Each row is a point. Any point is a mix of the corners, with weights that add up to 1. It lies inside the corners' shape when no weight is negative. Is each point inside? If not, which corners have a negative weight?
In the rows, 128 means zero.

Corners:
(1): [116  62  74]
(2): [177 109  20]
(3): [105 117  88]
(4): [134 112 221]
Points:
[147 110  61] -> inside
[133 119 152] -> outside (1)
[108  98 136] -> outside (2)
[149 101 149] -> outside (3)
[110  89 156] -> outside (2)
[162 108  70] -> inside

Corners:
(1): [160  10 119  94 143 105 169 202   7]
(2): [106 127 142 103 125 179 100 114 126]
(3): [126 119 121 151 114  82 113  82 203]
(4): [153 139 171  94  59 138 138 104 153]
(5): [161 116 125 130 115  76 165 209 121]
(6): [188 167  67 184 135 127 154 112 147]
(7): [ 85 142  91 113 100 208 179 174 139]
(8): [124 199 135 161 168 180 167  32 131]
(9): [210 118 103 112 145 116 151 143 175]
(10): [162 176  40  80 125 130 174 146 135]
Points:
[136 134 130 124 109 132 137 109 154] -> inside
[137 142 112 121 126 144 138 114 138] -> inside
[156 138  77 143 144 146 163 155 117] -> outside (3, 4)
[174 123 101 140 143 104 144 123 139] -> outside (4, 7)

Corners:
(1): [100  65 135  66  54 133 122 180  75 128  68  44  97 119  94  89 111 139
 167  85]
(2): [123  87 127 144  62  68  79 125  42  92 133 126 156 116 130 135 202  56
 142 151]
(3): [ 86 198 103 124 123  51  88 127  69 142 113  61 158 127 130 115 187  83
  99 103]
(4): [155 117 103 109 182 126 108 129 167 158  99 143 171 127  73 199 177 133
 162 157]
(5): [108 113 149 144 128  89 102 106 138  80 119 132  95 105 165 160 200 190
 101 118]
(6): [ 90 159 135 160 234  81 104 161 201 103  64 149  61 150  69 140  92 139
 128 129]
(7): [132  85  97  84 125  96 169 131 159 135 179 151 123  81  68 186 162 155
 212 146]
(8): [148 136 153 166 199  99 118 173 146 140 190 133 115 102  88  88  72 168
  89 129]
(9): [171 130  62 178 173  97 197 112 155 163 196 158  98 108 110 119 158 176
 136 185]
(10): [ 84 152  71 127 140 122  57  78  73  79 113 149 159 144 113  73 228 143
  81 116]
(11): [ 90  91 181 138 153 111 110 123  82 160 115 123 109 179  97  88 158  98
 150 142]
(12): [ 64 151 141 153 148  66 174 141 142 168 114 110 156 183 144  98  65 111
 116 134]
(13): [ 89  37 134  88 114 162 123 117 154 114 134 128  71 166 177 142 131 101
 137  78]
(14): [147 153 148 151 130 104 132 120 124 149 139 164 121  97 141  64 147 136
 142 113]
(15): [102 153  59 123 141 149 129 146  53 212 152 141 132 114 128 127 117 182
  76 134]
(16): [ 53 120 131 115 154 144 125 105 189 145 132  69  99 160 165 111  60  53
 160 152]
(17): [118  77  91  60 123 159 107 173  96 148 116 163 121 129 108 106 132  78
  65 201]
(18): [172  90 150 152 116 172 228 182  53 140 249 176 134  41 149 147 204 184
 138 122]
(19): [129 105 183  97  82 118 147  91  93  61 137 153 118 129  49 199 158 117
 145 147]
(20): [127 126 125  67 157 144  88 119 108  92 136 130  79 161 167 134  89 107
 134 165]
(21): [119 107 114 121 205  91 141 125 120 147  57 130 116  99 122 157 144 162
  81 108]
Points:
[107 117 106 107 150 131  85 132 106 121 124 130 119 128 120 107 151 114
 118 130] -> outside (5, 9, 12, 19)
[113 110 122 125 140 114 117 137 107 128 132 124 104 118 129 109 142 127
 122 127] -> outside (4, 12, 19)
[117 144 118 152 121  94 147 155  97 146 162 122 144 100  93  93 127 126
 123 141] -> outside (4, 5, 11, 13, 20, 21)
[112 117 125 120 148 118 132 129 124 133 129 130 114 124 119 131 144 140
 127 127] -> outside (2)
[114 122 130 120 145 106 118 131 114 125 118 128 128 123 108 135 145 131
 126 136] -> outside (9, 13)
[138 119 114 114 144  93 134 139 132 132 121 136 118 108 102 164 133 142
 127 139] -> outside (10, 11, 16, 18)
[109 108 141 110 155 120 136 150 134 143 118 125 110 124 117 144 114 127
 130 129] -> outside (2, 9, 10)
